Rows are points. Before rounding, the points of a table are all equally far from one centre. They may lie mostly on one side of it. Where is the centre, to within rounding?
(in the rows, 128 means zero)

Points (8 x 2):
[[116 160]
 [197  93]
 [199 104]
 [175 156]
 [162 163]
 [198  99]
 [167 161]
 [197  94]]
Centre: [143 110]

Points, 13 rows:
[[112 158 176 118 113  60 119  90 211]
 [152  87 135  94 132 105 149  83 187]
 [100 119 136 108  71 130 127 161 177]
 [158 107 102 100 161 114 164  96 221]
 [169  93 113 141 149 100 138 141 249]
 [163  91 143  65 167 134 147 168 161]
 [139 159 131  71  87 129 156 125 190]
 [160 128  94  46 145 115 143 121 187]
 [ 94  99 110  75 179 121 139 112 168]
 [177 136  87  83 171 153 131 126 198]
 [162 131 208  79 165  91 162 144 176]
 [174 115  90 135 161 157 146 159 219]
 [180 101 126  89 157 145  85 144 180]]
Centre: [141 151 125 136 152  87 133 150 160]

Points, 27 rows:
[[141  74  99  96 109 124 111 120 106 163 137 245 131  80  93 101 131 207
  159 192]
 [141  90  91  83 144 123 129 192  73 199  99 203 173 140 127 159 103 222
  108 168]
 [177  86  94  78 137 121 131 149  77 200 147 192 177 126 103  95 117 212
  137 190]
 [141  41  83  75  97  93 147 139  81 211 136 185 126 126  94 125 132 203
  122 120]
 [162  77  93 116  83  88 152 151  91 194  96 202 171 121 153 114 106 231
  157 163]
 [158  74  97  73 111 103 144 117  21 186 102 185 117 106 156  96 120 187
  101 193]
 [168  73 130  45 120 119 143  94  60 216 128 161 152 113 130 141 126 201
  112 152]
 [148 108  59  91  78 110 139 114  87 198 128 198  95 132  85  97 104 219
  139 169]
 [158 135 103  76 150  57 103 182  77 179 115 167 164 116 121 121 137 214
  134 164]
 [160 116 102  87 104 101 132 161  77 217 124 209  93  81 127 108 191 177
  115 161]
 [139  97  55  78 119  77 107 130  68 172  99 205 163  98 115  93 100 213
  138 194]
 [177  73 135  99  92 146 147 148  40 184 133 196 158 111 130 124 114 204
  124 192]
 [174  78  64  80  84  89 114 181  37 167 122 196 129  88 130  95 154 179
   79 163]
 [159  90  95 107  71 127 147 124  76 180  75 205 148 139 117  92  59 210
  128 187]
 [124 108 101  92 106 146 170 127  57 225  90 195 146 147 157 104 104 230
   88 149]
 [152  71  69  44 113  86 105 149  74 202  92 201 129 160 156  76 139 208
  114 146]
 [145  77  87 118 102 136 161 106  53 212 133 218 130 159 132  93 109 215
  107 153]
 [127  76 103  87 115  79 114 190  80 207 119 201 180 134 146 114 120 205
   70 121]
 [167  67  93  80 124  96 131 162 113 182 100 190 199 155 112 135 114 233
  124 151]
 [126  88 119  85 133  95 192 159  62 198 106 207 147 126 116 109 142 191
  114 153]
 [173  84  68  94 113  97 119 120  41 174 108 192 178  89 127  80  79 211
   77 154]
 [143  54  65 101 107  76 114 151  62 211 107 229 144 121 141 128 109 195
  125 137]
 [180  84  81  65 134 112 166 132  59 223  99 184 202 125 138 111 121 171
  142 124]
 [169  54  53 102 110 102 130 157  48 191 104 210 205 110 128 102 128 194
  108 126]
 [164  78 105  68 118 134 146 195  88 165 133 209 197  94  91  96 146 206
  105 147]
 [148  51  61  99 130  58 128 135  69 172 106 216 120 121 132 122 101 186
  169 135]
 [140  72 127 123 124 128 164 129  61 218  84 174 160 109 158 124 131 230
  137 160]]
Centre: [137 114  84 107 116 154 111 129 115 136 111 162 139 118 153 116 128 152
 115 125]
